Each point is reached from the start by the listed moves, each made once or not at all, plus a little noise. Is the number of moves made odd or even? Then give how often each move was made.
In the rows, 128 means zero.

Moves:
(1): [164 131 139 130]
(2): [132 177 127 135]
(3): [118 126 160 124]
Start: [145 135 125 132]
Points:
[149 185 121 136] -> odd (0, 1, 0)
[189 189 138 139] -> even (1, 1, 0)

Moves:
(1): [183 126 122 123 125 132 128 131 124 126 119]
(2): [125 197 135 119 132 132 133 112 136 127 128]
(3): [128 127 179 123 121 121 126 127 125 128 131]
(4): [136 130 133 168 122 134 127 127 129 131 129]
(5): [128 125 134 131 172 127 121 130 125 129 127]
(6): [115 122 135 115 130 189 126 136 128 122 129]
(7): [131 123 125 130 134 133 189 126 128 126 129]
(8): [130 140 133 131 120 124 129 177 131 128 133]
(9): [134 122 131 124 126 132 129 133 194 127 137]
Start: [128 118 130 146 115 138 160 118 129 104 144]
Points:
[138 119 143 182 157 144 153 114 126 109 142] -> even (0, 0, 0, 1, 1, 0, 0, 0, 0)
[178 177 192 131 153 142 157 110 192  98 147] -> odd (1, 1, 1, 0, 1, 0, 0, 0, 1)
[139 182 206 170 152 137 150 110 201 111 154] -> odd (0, 1, 1, 1, 1, 0, 0, 0, 1)
[170 179 140 118 118 208 163 113 134  93 136] -> odd (1, 1, 0, 0, 0, 1, 0, 0, 0)
[145 197 145 178 107 153 221 153 212 101 161] -> odd (0, 1, 0, 1, 0, 0, 1, 1, 1)

Moves:
(1): [188 137 123 134 143 122 123 130 105 138 128 134 117 135]
(2): [113 189 137 116 147 152 126 115 142 132 125 131 125 127]
(3): [123 124 189 124 137 125 140 123 114 128 144 120 134 124]
(4): [124 133 132 183 128 126 141 125 126 122 126 120 117 129]
(5): [122 115 116 133 190 120 132 124 128 132 115 128 112 105]
(6): [134 104 128 132 128 194 129 129 141 154 137 124 125 132]
(7): [128 128 122 113 123 120 188 124 131 129 129 128 123 133]
(8): [124 131 132 129 131 128 131 172 135 125 128 132 121 117]
(9): [143 122 140 131 128 108 120 123 181 132 138 125 118 131]
(10): [119 132 124 127 123 113 130 123 135 183 118 135 141 127]
(11): [113 128 110 132 132 128 121 124 124 128 191 122 135 114]
(12): [133 130 133 134 140 140 134 126 131 121 137 186 134 126]
(13): [135 130 126 142 137 133 135 136 134 118 123 123 188 134]
(14): [111 131 134 130 148 122 127 144 117 131 130 132 115 182]
Start: [132 124 151 119 109 115 134 119 146 129 121 111 112 109]
Points:
[100  95 119 171 174 150 209 147 170 204 167 101  91  78] -> odd (0, 0, 0, 1, 1, 1, 1, 1, 0, 1, 1, 0, 0, 0)
[112  94 118 176 167 158 202 103 153 153 180  94  80  79] -> odd (0, 0, 0, 1, 1, 1, 1, 0, 0, 0, 1, 0, 0, 0)
[ 99 124 195 122 147 106 206 176 129 119 196 104 160 148] -> even (0, 0, 1, 0, 0, 0, 1, 1, 0, 0, 1, 0, 1, 1)
[183 103 201 154 236 175 162 175 131 149 137 165 131 138] -> even (1, 0, 1, 0, 1, 1, 0, 1, 0, 0, 0, 1, 1, 1)
[143  91 153 114 173 144 204 138 228 204 129 175  90  85] -> odd (0, 0, 0, 0, 1, 1, 1, 1, 1, 1, 0, 1, 0, 0)

Moves:
(1): [165 139 132 140 133 148 126 129 142 116 118 118 119 127 109 144 124 109
 155 119 104 114 117 133 112]
(2): [ 92 166 135 106 111 138 136 137 123 108 120 105 124 145 108 135 128 132
 113 120 129 135 143 126 125]
(3): [128 124 157 133 127 122 130 137 121 138 123 119 120 127 129 132 121 115
 124 134 132 128 119 125 141]
(4): [133 138 131 167 127 140 131 141 114 125 130 140 134 131 134 124 142 133
 121 124 123 122 123 117 128]
(5): [139 124 134 120 170 130 130 147 126 137 115 113 149 140 134 120 132 159
 124 140 121 113 136 107 141]
(6): [108 122 130 128 129 170 119 125 122 138 129 134 107 130 107 128 139 121
 128 123 108 128 122 137 139]
(7): [127 118 124 128 130 133 166 126 131 125 127 130 134 111 129 126 128 117
 128 132 113 128 129 139 128]
(8): [125 123 114 117 131 127 145 195 134 106 121 136 112 140 129 123 116 119
 128  98 135 146 129 148 139]
(9): [110 134 128 135 131 146 128 136 174 139 132 120 133 122 137 138 117 130
 117 139 124 125 141 136 142]
(10): [157 152 121 119 104 109 134 139  91 169 143 129 125 131 122 132 133 142
 126 107 120 121 132 139 121]
(11): [131 118 133 111 125 126 120 138 119 118 175 119 128 122 128 132 130 125
 129 132 129 120 126 133 119]
(12): [136 157 147 114 140 126 127 119 120 120 140 173 123 111 134 144 134 123
 108 140 123 133 109 123 121]
(13): [118 117 131 120 116 130 117 140 126 141 124 138 160 128 114 133 115 134
 123 138 120 129 114 128 125]
(14): [121 123 136 133 123 123 138 116 135 130 134 133 127 167 127 128 133 126
 128 150 130 138 129 130 123]
(15): [129 138 126 123 124 136 121 124 124 131 116 126 140 127 154 121 126 125
 137 137 125 142 130 131 131]
(16): [120 115 118 127 119 116 126 127 108 115 124 136 112 126 147 197 130 119
 131 140 116 112 130 133 135]
(17): [135 133 148 132 126 120 129 133 137 134 113 138 136 116 136 139 182 126
 135 121 130 110 104 123 132]
(18): [139 115 144 129 109 132 136 124 132 127 127 128 121 119 125 127 126 164
 129 138 126 121 134 134 134]
(19): [114 135 133 132 140 132 126 128 124 136 128 137 133 130 120 121 129 139
 155 125 139 124 123 134 124]
(20): [128 143 114 130 129 121 130 132 116 124 124 125 117 120 114 119 134 119
 125 159 126 137 128 138 123]
(21): [148 119 113 130 133 142 129 130 116 135 121 116 132 128 127 130 125 122
 110 121 167 129 114 142 116]
(22): [127 109 111 140 135 111 145 128 125 131 144 114 119 129 124 154 128 146
 130 133 136 171 112 107 137]
(23): [145 124 141 130 131 124 126 136 112 118 132 136 145 108 114 133 147 116
 137 131 130 164 178 147 132]
(24): [124 136 137 131 137 119 115 125 128 123 112 119 132 129 130 132 125 138
 112 116 119 136 121 165 123]
Start: [164 112 103 151 128 127 131 123 136 114 144  91 141  96 130 132 123 119
 113 136 128 119 135 118 114]
Points:
[140 145 157 154 152 133 171 163 126  91 145  65 183 133 133 141 199 150
  79 143 100  98 124 132 109] -> even (0, 1, 0, 1, 1, 0, 1, 0, 0, 0, 1, 0, 0, 1, 0, 0, 1, 0, 0, 0, 0, 0, 0, 1)
[200 103 136 181 115 140 125 160  44 100 163  94 144  53 141 189 150 116
 132 198 160 138 161 175 118] -> even (0, 0, 1, 1, 0, 0, 0, 0, 0, 0, 1, 0, 0, 0, 1, 1, 0, 1, 1, 1, 1, 0, 1, 0)
[191 167 157  91 115 176 126 174  75 139 166  98 150  56 140 242 207 160
  72 161 113 111 172 165 137] -> odd (0, 1, 0, 0, 1, 1, 0, 0, 1, 1, 1, 1, 0, 0, 1, 1, 1, 1, 0, 0, 1, 0, 1, 0)
[240 157 181 139  97 114 186 160  76 136 124  92 167  39  66 225 174 139
  78 125 114 174  98 184  96] -> odd (1, 1, 1, 0, 0, 0, 1, 0, 0, 1, 0, 1, 1, 0, 0, 0, 1, 1, 0, 0, 1, 1, 1, 1)
[219 138 121 161  93 144 162 213 138 129 211 131 149 113 132 195 111 158
 105 155  86 167  93 143 110] -> even (1, 0, 0, 1, 0, 0, 0, 1, 1, 1, 1, 1, 1, 1, 1, 0, 0, 1, 0, 0, 0, 1, 0, 0)
[156 141  55 105  81 196 171 240 104 113 164  62 107  90  66 232 107  74
  91 130  83 107 125 214 103] -> even (1, 1, 0, 0, 0, 1, 1, 1, 1, 1, 1, 0, 1, 0, 0, 1, 0, 0, 0, 1, 1, 0, 0, 0)
[175 120  56 144 120 165 119 225  95 143 163  66 119  92  96 244 104 116
 127 132 105 162  83 230 109] -> even (1, 0, 0, 0, 0, 1, 0, 1, 1, 1, 1, 0, 1, 0, 1, 1, 0, 0, 1, 1, 1, 1, 0, 1)
[143  97  88 168 161 200 125 178 102 128 134  73 183  71 148 197 132 127
  62 204  81 106 114 188 129] -> even (0, 0, 0, 1, 1, 1, 1, 0, 1, 0, 1, 0, 1, 0, 1, 1, 0, 0, 0, 1, 1, 0, 0, 1)
[144 143 122 172 132 117 189 202  91 156 139  91 212  76 113 248 199 178
 116 151  98 138 165 119 148] -> even (0, 1, 0, 1, 1, 0, 1, 0, 1, 1, 0, 0, 1, 0, 0, 1, 1, 0, 1, 0, 0, 1, 1, 0)
[232 201 149 160  91 146 132 185  88 126 167  88 180  39  92 219 191 156
  72 165 111 181 114 193  87] -> even (1, 1, 0, 1, 0, 0, 0, 0, 1, 1, 1, 1, 1, 0, 1, 0, 1, 1, 0, 1, 1, 1, 1, 1)

Moves:
(1): [148 139 127 126 136 133 134 121 129 123 131 130 128 124 127 129 124 127
 132 130 128 126 121 129 125 121 134]
(2): [129 144 121 130 123 135 132 131 110 125 128 121 126 137 127 116 132 132
 134 113 133 122 125 127 134 118 124]
(3): [132 124 140 141 116 142 126 109 128 125 120 138 141 130 137 127 124 133
 132 126 126 132 130 138 128 123 129]
(4): [136 125 110 156 134 126 129 134 125 136 134 120 132 124 129 158 141 120
 134 122 138 122 139 134 143 130 119]
(5): [102 135 136 126 155 130 127 121 122 131 125 128 140 133 122 126 116 130
 129 126 133 147 140 124 123 133 128]
(6): [123 100 124 123 129 144 135 125 115 125 112 112 133 125 128 129 108 134
 125 130 119 124 119 131 127 132 151]
(7): [127 121 128 122 139 129 150 135 123 132 129 138 142 129 128 130 124 126
 136 141 129 131 121 131 125 131 118]
(8): [139 140 143 128 147 121 107 168 129 140 135 144 148 127 122 130 133 135
 117 125 132 128 100 123 145 158 155]
(9): [111 134 137 130 123 139 150 131 159 145 131 119 122 140 117 137 130 141
 140 120 137 125 131 117 127 129 138]
(10): [134 124 124 130 134 137 128 132 121 141 149 131 130 139 128 129 121 115
 121 122 108 123 128 128 117 123 120]
(11): [128 132 135 128 127 127 134 124 123 113 150 114 139 119 107 138 125 138
 121 122 111 127 117 136 130 135 126]
(12): [124 131 109 125 126 146 120 130 136 130 138 143 136 117 116 127 123 137
 119 139 139 124 128 123 123 135 128]
(13): [144 119 105 119 127 111 127 120 134 129 125 119 152 144 125 126 128 141
 129 115 131 142 142 120 121 123 127]
(14): [121 112 122 135 128 123 116 109 126 124 134 126 118 162 118 117 140 131
 125 144 138 131 112 123 145 114 131]
(15): [123 127 108 125 136 123 120 124 127 111 148 118 146 135 156 117 127 120
 154 135 125 115 116 126 134 159 121]
(16): [127 129 124 100 134 143 111 124 124 112 138 125 123 137 151 161 136 126
 132 125 130 142 140 125 148 106 135]
(17): [133 135 132 134 134 142 141 125 139 139 120 128 134 115 134 113 165 121
 128 135 114 115 134 126 124 119 133]
(18): [129 120 135 131 128 132 128 127 119 148 128 127 113 111 127 126 126 147
 130 138 128 139 128 126 126 129 128]
(19): [125 119 122 125 121 122 121 127 128 132 118 132 132 118 105 128 141 108
 164 122 128 128 122 129 125 112 145]
(20): [130 141 140 123 112 130 103 136 133 123 111 110 132 130 123 144 125 139
 120 155 124 125 114 128 118 121 121]
(21): [128 128 134 122 121 140 127 119 122 130 139 119 133 129 126 122 125 112
 126 117 149 123 126 126 127 126 127]
(22): [140 123 132 130 117 141 136 147 139 111 125 126 125 128 121 120 126 124
 122 129 127 157 121 118 134 140 123]
(23): [130 125 143 127 134 139 125 142 124 126 122 129 130 128 127 129 106 128
 136 126 130 106 154 127 136 124 123]
(24): [129 118 132 106 131 127 125 122 138 135 120 126 126 135 128 111 134 126
 126 124 139 131 121 161 133 140 120]
Start: [127 120 115 131 114 147 164  96 117 110 126 110 126 127 115 125 137 154
 137 117 123 120 112 105 108 127 150]
Points:
[139 124 115 132 102 158 132 119 108 120  91  80 136 133  86 143 149 139
 184 111 148  88 120 143 130 104 135] -> even (0, 1, 0, 1, 0, 0, 0, 0, 0, 0, 0, 0, 0, 0, 0, 0, 0, 0, 1, 1, 0, 0, 1, 1)
[157 110 120 177  84 245 183  78 127 122 124  57 142 175  94 131 161 149
 139 122 129 109  76  93 121  88 165] -> even (1, 1, 1, 1, 0, 1, 0, 0, 1, 1, 0, 0, 0, 1, 0, 0, 1, 0, 0, 1, 1, 1, 0, 0)
[157  95  91 105 146 217 132 129 125 135 160  83 192 192  87 200 109 173
 138 134 164 102  95  78 144 108 186] -> even (1, 0, 0, 1, 0, 1, 1, 1, 1, 1, 0, 1, 1, 1, 0, 1, 0, 0, 0, 1, 1, 0, 1, 0)
[137  94  77 101 154 158 110 114 133  95 159 104 190 164  48 158 173 164
 146 101 161 192  86 114 171 146 178] -> odd (0, 0, 0, 1, 1, 0, 0, 1, 0, 0, 1, 1, 1, 1, 0, 1, 0, 0, 1, 0, 0, 1, 0, 1)
[164  82 114  77 119 224 170  86 120 107 126  88 138 125 110 114 163  95
 162  98 113 140  94 125 116  95 185] -> odd (1, 0, 0, 0, 0, 1, 0, 0, 0, 1, 0, 0, 0, 0, 0, 1, 1, 0, 1, 0, 1, 1, 0, 1)
[146 105 112 118 135 183 150 119  92  83 135  51 249 161  99 127 114 172
 147 104 149 156  51 132 140 206 146] -> even (0, 1, 1, 1, 1, 1, 1, 1, 0, 0, 1, 0, 1, 0, 1, 0, 0, 0, 0, 1, 1, 1, 0, 1)
[111  66 108 100 115 194 183  61 136 101 152  55 210 167  77 100 106 139
 188  69 119 161  92 121  99 168 169] -> even (0, 0, 1, 0, 1, 1, 0, 0, 1, 1, 1, 0, 1, 0, 1, 0, 0, 0, 1, 0, 1, 1, 0, 1)
[126 140 151 101 134 210 128  95 141  98 141  76 171 163  88 116 194 183
 194 138 125 165  36 112 159 138 192] -> even (1, 1, 1, 0, 1, 0, 0, 1, 1, 0, 1, 0, 0, 1, 1, 1, 1, 1, 1, 1, 0, 1, 0, 1)
[126 117 124 144 143 214  89 122 120  90 151  98 196 124  89 165 173 170
 181 166 126 141  87  91 170 146 174] -> odd (0, 0, 1, 1, 1, 0, 0, 1, 0, 0, 1, 1, 0, 1, 1, 1, 1, 1, 1, 1, 0, 1, 1, 0)
[150  92 118  87 109 211 125  44 148 132 140  69 166 186 124 120 170 149
 212 130 135 105 111 112 122  75 163] -> odd (1, 0, 1, 0, 0, 0, 0, 0, 1, 1, 0, 0, 1, 1, 1, 1, 1, 1, 1, 1, 1, 0, 1, 1)
[116 121  99 110 181 201 158 114 108 156 195 114 161 162  45 167 164 173
 178 108 152 149  64 121 159 121 180] -> odd (1, 1, 0, 1, 1, 0, 1, 1, 1, 1, 1, 1, 0, 1, 0, 1, 0, 1, 1, 0, 0, 0, 0, 1)
